Every row gives one point. The points of each table are mixes of a few directions, plus a little noise. Count the directions of each table, and those that both share. Where both have some left over, give the other angles between the two spaces (their principal angles), to ten degrees, smallest first.
(in the rows, 128 means zero)

First:
array([[141, 129, 130],
       [ 97,  84, 137],
       [154,  84, 148],
       [139, 143, 125],
       [182, 212, 109],
       [ 97, 115, 127],
       [ 86, 129, 119]])
Second:
array([[129, 127, 124],
       [116, 138, 193],
       [122, 133, 162],
       [129, 127, 123],
       [144, 114,  38]])
Directions: first 2, second 1, shared 0; angles 80

First:
array([[139, 138,  79, 136],
       [157, 172, 129, 179],
       [136,  76, 167,  95],
       [125, 130, 148, 131],
       [151, 100, 151, 120],
       [ 59, 151,  95, 106]])
Second:
array([[116, 165, 118, 175],
       [ 88, 132, 118, 175],
       [161, 123, 151,  68],
       [130, 162, 151, 116],
       [169, 129, 118, 114],
       [106,  56, 113, 120]])
Directions: first 3, second 3, shared 2; angles 70

First:
array([[155, 116,  86, 148, 138,  41, 118, 161],
       [120, 132, 141, 122, 125, 155, 131, 118],
       [119, 132, 143, 121, 125, 158, 131, 117],
       [139, 123, 111, 136, 132,  94, 124, 141],
       [146, 120,  99, 142, 135,  68, 121, 151],
       [146, 120, 100, 141, 134,  70, 121, 150],
       [ 91, 145, 186, 100, 115, 249, 142,  82],
       [ 99, 141, 173, 107, 118, 221, 139,  93],
       [132, 127, 122, 131, 129, 116, 127, 132],
       [134, 125, 119, 133, 130, 109, 126, 135]])
Second:
array([[ 92, 135, 119, 150, 149, 110,  98, 156],
       [108, 142, 116, 135, 112, 176, 136,  98],
       [185,  75,  86, 132, 147,  81, 207,  85],
       [131, 137, 146, 136, 125,  83,  63, 150],
       [185, 124, 130,  89, 112,  98, 161, 177],
       [108, 135, 101, 147, 121, 156, 136,  94],
       [153, 114, 154, 111, 127, 125, 135, 114],
       [ 99, 147, 129, 134, 123, 154, 110, 137],
       [ 91, 142, 171, 118, 136, 170, 105, 141]])
Directions: first 1, second 5, shared 1

First:
array([[132, 182, 150,  68, 146,  35,  94, 114, 136, 160, 140],
       [ 86, 148, 151, 126, 137,  91,  97, 159, 123, 166,  97],
       [111, 103, 144, 144, 154, 133, 147, 123,  86, 134, 143],
       [146, 121,  98, 163, 160, 134, 165, 113, 111, 100, 150],
       [126, 133, 100, 161,  76, 178, 125, 119, 196,  90, 118],
       [148, 108, 129, 108, 147, 137, 117, 175,  85, 170,  95],
       [150, 100, 121, 112, 102, 156, 165, 130, 122,  66, 122],
       [135, 135, 106, 152, 114, 151, 127, 113, 161, 117, 136],
       [122, 161, 129, 137,  87, 141,  90,  60, 211, 142, 177],
       [123,  88, 152, 109, 158, 122, 153, 173,  48, 134, 100]])
Second:
array([[134, 128,  92, 149,  84, 164, 147, 129, 207,  91,  86],
       [145, 182,  72, 145, 100, 106, 122, 149, 196,  65,  94],
       [119, 127, 162, 103, 151, 129, 115, 116,  78, 158, 164],
       [ 81, 140, 159, 125, 159, 144, 122, 130,  98, 165, 133],
       [139, 101, 164,  65, 126, 124, 130, 148,  85, 148, 112],
       [114, 103, 157, 131, 156, 134, 116, 132,  74, 179, 145],
       [127, 124, 102, 172, 138,  73, 171, 103, 162,  86, 125],
       [166, 125,  78, 168, 102, 125, 113, 147, 163, 108, 111],
       [129, 122, 164,  94, 136, 153, 116,  97,  88, 153, 181]])
Directions: first 6, second 6, shared 4; angles 50, 60

First:
array([[102,  72, 120, 124, 122, 172, 163, 121,  70, 192, 111, 151],
       [ 96,  79, 115, 126, 126, 162, 155, 126,  80, 182, 114, 143],
       [105,  94, 118, 127, 128, 152, 146, 127,  95, 165, 119, 137],
       [206, 182, 177, 120, 112, 115, 116, 106, 168,  79, 135, 137],
       [ 32, 132,  53, 151, 168,  73,  86, 181, 159, 101, 146,  71],
       [156, 156, 143, 127, 125, 114, 117, 124, 153, 100, 134, 126],
       [176, 193, 150, 129, 127,  87,  95, 126, 189,  59, 144, 113],
       [140, 124, 139, 124, 121, 138, 136, 120, 120, 136, 124, 137],
       [138, 121, 138, 124, 122, 140, 138, 120, 117, 139, 124, 138]])
Second:
array([[101, 156, 122,  70, 135, 127, 102, 119,  82, 124, 216, 180],
       [159, 153, 138, 138, 116,  92, 114, 144, 131, 152, 118, 112],
       [121,  60, 152, 160, 147, 149, 121,  81, 163,  29,  59, 120],
       [177, 146, 124, 128, 114,  41, 113, 103, 168, 151, 106, 132],
       [132, 154, 106, 135, 114, 135, 160, 169, 125, 203, 134, 107],
       [159, 138, 163, 120, 127,  65,  65, 106, 115,  88, 127, 142],
       [ 88,  84, 103, 142, 130, 163, 160, 144,  99, 179, 106, 119],
       [140, 160, 132, 154, 114, 156, 148, 192, 115, 178, 122,  84],
       [114, 125, 129, 118, 141, 170, 140, 108, 155,  67, 145, 140],
       [ 99, 118, 123, 129, 132, 172, 142, 150,  99, 140, 140, 124],
       [116, 113, 115, 115, 137, 137, 141,  94, 156,  96, 134, 149]])
Directions: first 2, second 5, shared 1; angles 90

First:
array([[128, 136, 119, 156, 115, 107, 139, 145, 162, 156, 110, 132, 136,
        151, 129, 121, 115, 142],
       [139, 127, 131, 113, 119, 134, 132, 120, 137, 138, 109,  98, 125,
        108, 149, 131, 130, 101],
       [115, 103, 148, 133, 105, 104, 137, 134, 190, 186, 150,  90, 103,
        127, 124, 128, 127, 111],
       [125, 115, 112, 106, 128, 135, 115, 146, 149, 149, 117, 122,  96,
        142, 115, 117, 132, 103],
       [147, 138,  74, 114, 143, 161,  89, 111,  57,  24, 107, 218, 166,
        174,  95, 148, 112, 163],
       [134, 108, 137, 129,  92, 105, 151, 137, 119, 122, 114,  92, 145,
         94, 187, 104, 171, 118],
       [101, 138, 122, 132, 183, 148,  96, 127,  65,  75, 186, 210, 121,
        163,  59, 137, 119, 178],
       [142, 123, 149, 128, 103, 122, 140,  98, 152, 135, 129,  91, 145,
        101, 152, 151, 117, 112],
       [119, 165, 160, 143, 164, 134, 151, 137, 123, 168, 127,  97, 112,
         94, 141, 117, 126, 124]])
Second:
array([[150, 148, 127, 142, 112, 125, 149, 124, 141, 140,  80, 102, 152,
        113, 166, 128, 119, 120],
       [143, 162, 115, 159, 130, 126, 146, 137, 108, 115,  80, 143, 165,
        132, 154, 118, 121, 153],
       [151, 133,  87, 133, 106, 130, 120, 130, 148, 115,  76, 151, 151,
        165, 127, 135, 105, 130],
       [142, 140, 116, 100, 141, 154, 121, 130, 126, 136,  91, 110, 110,
        119, 134, 125, 125,  94],
       [122, 127, 156, 148, 119, 111, 144, 115, 151, 150, 152, 108, 134,
        113, 134, 139, 120, 135],
       [116, 127,  88, 111, 153, 146,  94, 160, 159, 158, 119, 167,  79,
        190,  62, 121, 105, 119],
       [118,  98, 154, 133, 114, 115, 121,  81,  81,  52, 207, 156, 167,
        112, 123, 158, 140, 168],
       [139, 147, 130, 133, 133, 138, 128, 111, 155, 146, 112, 120, 131,
        132, 118, 151,  92, 120],
       [135, 110, 125, 128,  94, 111, 139, 133, 142, 133, 112, 105, 138,
        119, 161, 117, 147, 117],
       [ 63,  87, 181,  94, 178, 125, 118, 158,  70, 136, 249, 118,  51,
         86, 102,  87, 207, 125]])
Directions: first 6, second 6, shared 6

First:
array([[134, 171, 186, 133, 134, 120, 102,  43,  87, 176, 142, 125, 146,
        125, 175, 112, 119, 125, 108,  96],
       [188, 147, 129, 118, 128,  76, 139, 102, 111, 104, 138, 102, 140,
        141, 131, 120, 149, 165, 143, 151],
       [101,  58, 108, 117, 125, 167, 132, 197, 170, 100, 124,  99, 117,
        101,  89, 145, 105, 128, 147, 126],
       [111, 147, 152, 137, 102, 164, 116, 100,  99, 158,  98, 143, 159,
        144, 142, 119, 112,  92,  86,  89],
       [ 84,  96,  97, 139, 154, 151, 149, 175, 156, 113, 110, 114,  95,
         85,  84, 154, 115, 105, 152,  98],
       [139, 178, 152, 147, 118, 136, 125,  71,  84, 154, 104, 144, 157,
        156, 146, 117, 131, 108,  89,  89],
       [125,  99, 110, 104, 113, 108, 128, 168, 153, 114, 135, 123, 116,
        118, 127, 127, 125, 135, 148, 177],
       [119, 122,  90, 118, 130,  98, 138, 171, 155, 115, 135, 151,  98,
        125, 123, 132, 143, 127, 150, 180],
       [152, 133, 128, 139, 145, 132, 122, 126, 137, 116, 165, 152, 124,
        158, 138, 125, 155, 167, 129, 146]])
Second:
array([[112, 188, 249, 129, 127, 191, 132,  52,  72, 115,  91, 148, 209,
         85,  84, 169,  61,  73, 125, 180],
       [117, 117, 105, 129, 161, 125, 134, 178, 172,  96, 170, 174,  92,
        125, 111, 148, 149, 153, 165, 206],
       [122, 141, 155, 128, 133, 143, 130, 117, 121, 120, 125, 140, 143,
        117, 114, 141, 114, 118, 133, 153],
       [134, 141, 154, 127, 106, 135, 124,  88,  93, 148,  97,  99, 159,
        126, 135, 118, 108, 107, 103,  81],
       [125, 110,  91, 128, 147, 114, 131, 171, 164, 113, 159, 150,  92,
        134, 127, 132, 153, 153, 150, 162],
       [141, 103,  79, 127, 112,  97, 123, 141, 134, 151, 126,  95, 105,
        151, 159,  97, 152, 144, 111,  63],
       [129, 138, 147, 128, 119, 136, 127, 107, 110, 135, 113, 118, 146,
        124, 128, 127, 115, 115, 118, 113],
       [125, 134, 139, 128, 133, 135, 129, 126, 127, 122, 129, 137, 133,
        122, 120, 136, 123, 125, 133, 145],
       [121, 129, 129, 129, 143, 133, 131, 143, 143, 112, 143, 151, 120,
        122, 116, 141, 131, 134, 144, 168],
       [137, 112,  95, 127, 117, 108, 125, 136, 132, 143, 126, 106, 113,
        143, 149, 107, 144, 138, 116,  84],
       [144,  96,  64, 127, 111,  90, 122, 149, 140, 153, 129,  91,  96,
        156, 165,  92, 159, 150, 110,  54]])
Directions: first 6, second 2, shared 1; angles 80

First:
array([[138, 145, 145, 154, 172, 127, 121, 144,  73, 116, 145, 123, 164,
         88, 139, 147, 101,  93, 124, 167, 137, 132, 117,  81, 144, 129,
        128, 148, 116, 120, 110, 141],
       [117, 118, 107, 117,  94, 130, 134, 119, 168, 136, 127, 122,  87,
        153, 143, 126, 143, 159, 136, 110, 112, 121, 144, 163, 106, 122,
        134, 111, 149, 124, 159, 121],
       [118, 108, 100, 129,  98, 117, 146, 126, 164, 136, 138, 107, 100,
        153, 158, 133, 143, 155, 146, 118, 112, 120, 161, 159,  99, 114,
        130, 112, 148, 111, 164, 109],
       [116, 153, 119, 147, 124, 147, 111, 139, 115, 121, 153, 119,  80,
        105, 188, 160, 103, 136, 135, 165, 106, 116, 135, 120, 106, 126,
        154, 123, 168, 106, 171, 150],
       [144, 143, 164, 113, 154, 141, 107, 123, 103, 121, 101, 165, 162,
        113,  64, 105, 123, 103, 103, 115, 152, 138,  81, 104, 169, 149,
        120, 142,  94, 160,  72, 146],
       [133, 168, 154, 140, 159, 155,  95, 138,  80, 113, 134, 149, 125,
         84, 134, 143,  93, 103, 113, 163, 132, 129,  92,  88, 145, 143,
        146, 142, 133, 133, 116, 167],
       [147,  82, 134, 127, 157,  80, 169, 129, 121, 136, 116, 111, 230,
        145,  70, 103, 154,  99, 133, 103, 160, 146, 142, 115, 155, 118,
         83, 145,  66, 135,  73,  81],
       [112, 116, 113,  64,  45, 151, 119,  90, 233, 146,  75, 169,  44,
        199,  78,  79, 178, 196, 116,  45, 113, 122, 115, 219, 115, 142,
        136,  91, 150, 163, 143, 127],
       [115, 155, 124, 117, 100, 161, 100, 121, 148, 126, 126, 147,  56,
        128, 152, 133, 119, 155, 121, 129, 109, 117, 114, 147, 112, 138,
        156, 114, 167, 132, 159, 158],
       [145, 141, 166, 119, 165, 134, 111, 126,  93, 122, 106, 160, 179,
        108,  67, 108, 121,  95, 104, 124, 157, 141,  84,  95, 172, 147,
        117, 148,  89, 157,  67, 142],
       [125,  77,  81, 181, 145,  65, 193, 156, 114, 134, 189,  37, 180,
        130, 214, 172, 128, 117, 177, 169, 118, 124, 219, 116,  88,  81,
        105, 131, 127,  65, 175,  67]])
Second:
array([[114,  93, 102, 119, 136, 139, 131,  81, 126, 154, 139, 129, 156,
        153, 144, 134, 152,  88,  95, 116, 117, 135, 135, 122, 136, 131,
        134, 120, 144, 126, 106, 131],
       [152,  72, 144, 153, 158, 105, 148, 142, 106, 154, 184,  96, 232,
        159, 119, 181, 122, 109, 195,  75, 164, 147, 143, 116, 203, 135,
         99, 169,  15, 154,  94, 104],
       [106, 109,  84, 108, 129, 147, 115,  75, 126, 144, 128, 126,  88,
        140, 174, 114, 144,  77,  68, 142,  69, 113, 146, 105,  89, 134,
        154,  97, 213,  96, 109, 144],
       [174,  77, 146, 157, 182,  94, 128, 164,  68, 136, 195,  68, 201,
        137, 133, 173,  81,  58, 201, 103, 117, 117, 161,  49, 182, 153,
        109, 167,  29, 120,  49, 113],
       [119, 179, 125, 130,  67, 166, 136, 140, 165, 103, 104, 141, 115,
        119,  83, 115, 127, 154, 121, 171, 184, 127,  96, 159, 123, 134,
        152, 107, 118, 145, 174, 148],
       [141, 176, 162, 135, 117, 105, 118, 190, 139,  95, 109, 132,  52,
         94, 134, 118,  99, 206, 174, 135, 116, 114, 130, 151,  93, 113,
        119, 135, 140, 122, 178, 119],
       [141, 172, 154, 131, 128, 113, 115, 174, 123,  97, 105, 134,  69,
         91, 121, 106, 100, 162, 145, 150, 112, 112, 124, 122,  97, 124,
        125, 130, 148, 116, 145, 128],
       [106,  95,  86, 114, 126, 149, 129,  71, 131, 156, 141, 126, 137,
        155, 156, 130, 152,  78,  79, 127, 104, 127, 139, 118, 123, 135,
        146, 108, 168, 116, 108, 138],
       [107, 115, 119, 102, 158, 139, 130,  67, 116, 146,  91, 171, 171,
        127, 106,  91, 172,  89,  40, 127, 131, 151, 102, 125, 132, 121,
        121, 121, 170, 138,  91, 133],
       [131, 164, 152, 130, 115, 119, 129, 161, 145, 109, 104, 147,  97,
        108, 114, 117, 124, 189, 146, 131, 144, 131, 115, 161, 115, 114,
        119, 132, 129, 138, 168, 122],
       [118, 158, 133, 129,  91, 134, 134, 145, 166, 117, 111, 141,  91,
        125, 124, 126, 135, 196, 143, 132, 148, 132, 118, 180, 113, 113,
        131, 122, 136, 140, 189, 126]])
Directions: first 3, second 5, shared 1; angles 50, 50

First:
array([[117, 154, 149, 141, 137, 140, 120, 148, 132, 139, 124, 111, 146,
        100, 123, 105, 126,  93, 167, 170, 132, 156, 134, 110, 163, 123,
        112, 143, 167, 104, 145, 172],
       [148, 151,  96, 128,  87,  72, 173, 157, 162, 158, 143, 110,  96,
        138,  99, 168, 138, 125, 147,  77, 184, 126, 133,  98,  79,  70,
        123, 129,  84, 101,  59, 108],
       [129, 108, 183, 150, 140, 140,  70, 163, 107, 130, 125, 113, 151,
        132, 178,  98, 122, 122, 203, 191,  90, 143, 124, 143, 191, 170,
        117, 100, 165, 129, 128, 195],
       [150, 103,  95, 118,  96,  92, 145, 118, 134, 127, 132, 134,  95,
        168, 135, 176, 134, 176,  96,  53, 138,  95, 117, 144,  70, 114,
        141, 103,  64, 150,  74,  74],
       [123, 133,  94, 115, 127, 137, 155,  86, 131, 115, 119, 139, 120,
        127, 107, 147, 131, 146,  60,  81, 136, 115, 123, 131,  87, 113,
        136, 144, 103, 142, 145,  78],
       [110, 102, 125,  93, 177, 172, 132,  83, 110,  88, 145, 191, 141,
        117, 104,  82, 118, 119,  49, 166, 101, 108, 141, 145, 146, 181,
        160, 147, 154, 153, 208,  89],
       [130,  93, 117,  86, 156, 126, 152, 121, 127, 106, 173, 198, 116,
        139,  94,  94, 122, 116,  80, 155, 131, 100, 151, 132, 127, 165,
        168, 135, 128, 139, 151,  82],
       [126, 112, 122, 101, 150, 131, 146, 126, 129, 116, 159, 173, 124,
        127, 100,  99, 123, 109, 100, 156, 133, 116, 145, 125, 134, 151,
        153, 138, 138, 129, 151, 105],
       [122, 165, 177, 171, 122, 134,  89, 180, 130, 158, 106,  66, 157,
        100, 157, 113, 129,  92, 238, 182, 126, 177, 126, 107, 186, 114,
         87, 126, 178,  91, 119, 227],
       [114, 158, 124, 157, 121, 160, 112,  89, 118, 124,  74,  82, 146,
        110, 152, 156, 131, 150, 110,  90, 110, 143, 102, 137, 118, 104,
         99, 136, 129, 138, 150, 140],
       [141, 129, 127, 150,  95, 105, 115, 140, 130, 143, 108,  90, 118,
        146, 158, 167, 135, 158, 158,  85, 128, 128, 111, 135, 108, 106,
        112, 104,  98, 132,  80, 137]])
Second:
array([[111,  92, 129, 159, 112, 131, 135, 142, 115,  98, 140, 142, 145,
        154, 124, 121, 125,  88, 113,  95, 100, 126,  85, 119, 105, 169,
        140, 101, 147, 169, 101, 171],
       [113,  95, 109, 103, 122, 129, 116, 111, 103, 169, 120, 130, 150,
        140, 113, 157, 146, 184, 140, 155, 155, 105, 152, 156, 169, 171,
        125, 121, 135, 143, 159, 102],
       [143, 152, 161, 154,  57,  95, 166, 131, 114, 145, 149, 134, 149,
        153, 159, 168, 154,  80, 122, 134,  88, 117, 125, 125, 108, 179,
         98, 150, 136, 183, 125, 138],
       [155, 156, 112, 110, 161, 145,  57, 124, 182, 121, 126, 119, 101,
        122, 110, 128, 119, 181, 155, 144, 127, 128, 133, 124, 131,  67,
        173, 110, 111,  84, 146, 120],
       [107, 108, 152, 147,  68,  98, 207, 128,  67, 155, 135, 138, 166,
        144, 155, 152, 152,  75, 104, 125, 123, 119, 133, 138, 129, 213,
         70, 155, 147, 191, 119, 128],
       [118, 120, 138, 131,  99, 112, 167, 124,  95, 150, 129, 131, 148,
        133, 141, 144, 142, 113, 119, 134, 133, 121, 140, 137, 136, 170,
         96, 146, 135, 156, 131, 119],
       [132, 134, 106, 108, 197, 158,  84, 129, 164, 101, 112, 118,  93,
         98, 105,  85,  98, 163, 137, 122, 153, 146, 129, 120, 132,  49,
        162, 113, 112,  61, 127, 122],
       [148, 167, 118, 114, 207, 156,  90, 135, 183,  84, 113, 112,  72,
         80, 117,  68,  88, 140, 134, 116, 145, 162, 128, 105, 114,   7,
        159, 128, 101,  37, 116, 124]])
Directions: first 4, second 4, shared 0; angles 50, 70, 90, 90

First:
array([[178, 103, 166,  89,  74, 150, 160, 230,  92, 138, 166, 118, 159,
        104, 190, 112, 109, 108, 131, 134, 120, 134,  97, 120, 161, 140,
        123, 140, 105,  81, 121, 190],
       [118, 147, 109, 108, 149, 161, 120, 107, 109, 126, 133, 113, 113,
        127, 127, 143, 138, 119, 118, 124, 157, 141, 120, 127, 126, 119,
        101, 116, 144, 131, 131, 129],
       [117, 105, 135, 152, 138, 137, 124, 135, 107, 101, 116, 149, 106,
        114, 110, 126, 113, 154, 129, 125, 133, 167, 129, 123, 133, 129,
         97, 148, 165, 123, 111, 136],
       [136, 145, 110,  88, 120, 169, 144, 130, 122, 143, 131,  94, 138,
        103, 143, 144, 140,  90, 137, 110, 141, 113, 116, 151, 130, 122,
        122, 116, 101, 113, 158, 149],
       [104, 136, 117, 156, 156, 107, 107,  82, 143, 119, 113, 143, 110,
        149,  97, 130, 133, 149, 121, 133, 131, 132, 144, 121, 113, 124,
        130, 125, 150, 154, 119,  94],
       [116, 134, 125, 162, 131,  69, 119,  88, 185, 140, 107, 142, 139,
        155, 102, 121, 136, 138, 135, 133,  96,  87, 156, 135, 107, 131,
        181, 123, 104, 157, 137,  83],
       [123,  69, 161, 192, 113,  94, 135, 162, 129,  91,  98, 178, 117,
        106,  99, 107,  93, 177, 146, 126,  92, 162, 144, 127, 135, 142,
        123, 174, 156, 118, 104, 136],
       [133, 185, 102,  76, 142, 137, 115,  91, 139, 168, 159,  88, 143,
        167, 156, 142, 161,  89, 106, 139, 154,  87, 119, 121, 119, 117,
        148,  82,  99, 146, 144, 108]])
Second:
array([[125, 138, 115, 128, 122, 116, 136, 106, 162, 143, 111, 117, 142,
        122, 118, 134, 139, 110, 144, 116, 111,  92, 140, 152, 116, 127,
        159, 121,  92, 133, 156, 114],
       [136, 124, 143, 130, 124, 114, 122, 145, 120, 128, 145, 137, 130,
        146, 141, 118, 122, 139, 116, 144, 128, 136, 124, 108, 135, 132,
        129, 128, 138, 129, 108, 128],
       [107, 122, 110, 155, 135, 120, 134,  90, 160, 120,  85, 132, 122,
        105,  87, 137, 131, 129, 153, 105, 109, 113, 149, 160, 111, 126,
        141, 137, 116, 136, 154, 111],
       [151, 120, 170, 142, 110,  66, 113, 167, 132, 139, 168, 155, 147,
        185, 161,  96, 117, 155, 102, 171, 110, 123, 126,  80, 139, 141,
        159, 126, 133, 138,  83, 115],
       [111, 150,  73,  70, 151, 249, 148, 102,  83, 119, 108,  73, 101,
         53, 118, 175, 145,  77, 146,  78, 183, 153, 106, 176, 129, 108,
         57, 120, 132, 100, 178, 172],
       [133, 125, 136, 119, 131, 141, 123, 147, 101, 121, 146, 130, 120,
        133, 142, 125, 122, 135, 115, 137, 144, 152, 116, 111, 138, 128,
        105, 129, 150, 122, 110, 141],
       [125,  98, 165, 189, 125,  54, 110, 139, 146, 112, 127, 180, 126,
        167, 113,  98, 107, 183, 118, 157,  96, 140, 146,  95, 128, 141,
        151, 148, 156, 147,  84, 100],
       [135, 147, 112,  90, 125, 163, 138, 127, 121, 143, 136,  98, 135,
        114, 144, 141, 141,  96, 130, 117, 144, 116, 116, 142, 130, 122,
        122, 113, 108, 118, 150, 142]])
Directions: first 4, second 3, shared 3
